Each point is reached from the start by the listed moves, each made once or not at all, plus a little noise. Is the number of moves made odd or even? Then give how often each move was made.

Moves:
(1): 17,-88,-149
(2): -8,182,-271
Start: -137,17,-41
Points:
-152,211,-332 => odd (0, 1)
-145,99,-469 => even (1, 1)
-151,16,-53 => even (0, 0)

Moves:
(1): 150,-161,-64,-263,28,-230
(2): 117,301,13,-102,17,-55
(3): -17,2,96,151,12,-50
(4): 36,-18,-129,140,138,-51
(5): -60,106,50,-79,180,-36
(6): 187,-23,236,29,-5,203
Start: 75,82,119,8,70,63
Points:
381,-11,221,-168,411,-50 => even (1, 0, 0, 1, 1, 1)
339,221,68,-382,110,-223 => even (1, 1, 0, 0, 0, 0)
360,360,464,81,98,156 => odd (0, 1, 1, 0, 0, 1)
151,18,209,-171,296,-261 => odd (1, 0, 1, 0, 1, 0)
98,77,-9,147,197,0 => odd (0, 0, 0, 1, 0, 0)
186,147,510,93,265,186 => odd (0, 0, 1, 0, 1, 1)

Moves:
(1): 3,41,-42,291,-18,277,-33,-76,63,-168,296,118,-127
(2): -67,-43,-163,-20,38,252,43,48,-59,14,24,147,16
(3): 41,-83,138,16,-13,-93,-32,130,-23,37,-5,-25,89
(4): -221,20,73,237,350,100,69,-136,-80,127,9,-103,-123
(5): -47,1,-186,-97,241,-10,-20,69,52,34,117,-69,-17
(6): 93,-148,-153,7,18,-14,-87,21,-45,11,-4,12,63
(7): 57,-43,1,76,71,-63,89,10,54,-19,-13,7,86
(8): -30,-146,-43,124,54,64,-133,87,134,120,-206,64,75
(9): -92,-135,149,80,-31,-5,20,-55,156,-29,-5,-19,-21
(10): -187,214,-39,22,27,-17,111,-315,5,98,156,25,147
(11): -17,-40,12,4,235,-69,19,197,-25,-400,106,-220,97
Start: 50,-103,23,107,-24,-101,131,115,-30,-34,32,35,54
Points:
-285,-190,118,319,12,-45,125,-182,263,151,-27,98,224 => odd (0, 0, 0, 0, 0, 0, 0, 1, 1, 1, 0)
127,-423,-356,383,554,159,85,507,-34,-531,552,12,250 => odd (1, 1, 1, 0, 1, 1, 1, 0, 0, 0, 1)
75,-241,-347,402,15,414,47,105,-52,-167,337,317,14 => odd (1, 1, 0, 0, 0, 1, 0, 0, 0, 0, 0)
-2,-579,-224,659,108,391,21,123,288,-103,132,349,163 => even (1, 1, 0, 0, 0, 1, 1, 1, 1, 0, 0)
94,-487,-236,163,273,-166,-148,445,92,157,-77,15,263 => even (0, 0, 1, 0, 1, 1, 0, 1, 0, 0, 0)
-216,-473,-239,375,685,157,224,75,63,79,154,-5,62 => even (0, 1, 0, 1, 1, 1, 1, 0, 1, 0, 0)

Moves:
(1): -36,-54,154,-20,103,-1,94,16,-52,266,-140,-70,-23,57,-34,74,10,-19,-20,7,17
(2): -53,-44,-36,33,10,18,83,122,-58,136,-11,52,-122,56,25,-70,-111,-214,-113,-195,-56
(3): -148,-130,-99,-45,-9,-98,-25,20,-303,62,7,-83,78,-114,191,52,156,16,70,5,-196
(4): 117,-86,-18,-20,-154,-100,-49,-98,100,149,-154,160,167,52,128,56,15,-98,-53,22,46
(5): -27,-62,94,15,-162,-194,-19,254,-132,115,-40,-29,107,94,44,28,-71,68,6,90,132
(6): 204,29,16,-167,140,43,-21,23,-131,77,202,234,10,-36,11,72,-36,218,110,-142,48
(7): -72,-86,-38,37,-101,-67,-34,-93,84,-55,35,-85,-44,0,-15,-32,-67,8,32,-96,-91
(8): 123,66,9,-7,45,-13,-43,57,83,-124,36,45,-76,109,1,-18,-119,-96,92,-24,137
(9): -48,12,-4,45,-27,-37,114,160,-200,-7,-76,42,31,173,186,-256,-68,32,32,-91,-96
(10): 143,-67,71,-12,188,-166,126,26,126,-85,-146,58,133,272,71,-151,72,75,26,-204,-49
(11): -184,12,8,2,-51,27,64,18,34,78,112,-167,-56,-1,19,84,-189,22,73,-195,-23
(12): 50,-102,-37,-34,40,-10,119,166,-93,136,-14,40,-38,-57,-38,12,-7,-60,126,-75,111
(13): 29,-94,-92,-240,12,-144,-133,-72,-131,-190,79,228,152,-118,-80,108,12,69,129,136,104
(14): -49,106,152,169,8,-17,83,71,269,-60,18,-56,-36,120,105,-145,10,73,68,-24,-131
(15): 35,48,183,-188,-14,110,-72,-362,213,-133,33,26,-12,22,-98,61,153,70,-80,36,83
(16): 59,-39,30,94,22,31,83,33,-79,140,41,-20,13,-50,-77,99,-79,-53,28,-94,58
(17): -14,-171,-41,-91,-7,-64,-25,-182,22,2,77,37,106,17,76,-9,-5,33,-26,-61,-14
(18): -72,-126,57,-3,38,-112,-114,24,-36,-39,-19,21,105,-78,-59,84,68,135,98,64,114
Start: 15,-28,56,-33,10,-83,102,-189,36,-77,-97,-148,315,14,-59,-65,-28,165,-1,-65,60
Points:
449,-474,264,-466,150,-442,-64,-677,441,-149,-28,410,564,422,59,-76,-38,291,58,-687,256 => odd (0, 1, 0, 1, 0, 1, 1, 1, 0, 1, 0, 0, 0, 0, 1, 0, 1, 1)
70,-230,-29,-242,226,-396,409,288,-187,-150,-114,153,340,443,133,-360,-454,-6,364,-737,160 => odd (0, 1, 0, 0, 0, 0, 0, 1, 1, 1, 1, 1, 1, 0, 0, 0, 0, 0)
-162,-584,392,-62,90,-833,156,71,-217,95,-291,-206,791,168,72,62,63,542,460,-162,27 => odd (1, 0, 1, 0, 1, 0, 1, 0, 0, 1, 0, 0, 1, 1, 0, 1, 0, 1)
49,-476,281,-477,283,-233,379,-203,-494,320,141,282,481,73,199,-82,10,318,360,-564,-20 => odd (1, 1, 1, 0, 0, 1, 0, 0, 1, 0, 0, 1, 1, 1, 1, 1, 1, 0)
-271,-389,38,17,-178,-417,331,262,-606,306,78,-287,411,282,386,-140,-519,-19,184,-624,-12 => even (0, 1, 1, 0, 1, 0, 0, 1, 1, 0, 1, 0, 0, 0, 0, 1, 1, 0)
106,-354,175,-59,-284,-601,160,-39,-140,91,-159,215,859,307,347,-167,-200,292,190,-79,181 => odd (0, 0, 0, 1, 1, 0, 0, 0, 1, 0, 0, 0, 1, 1, 0, 1, 1, 0)
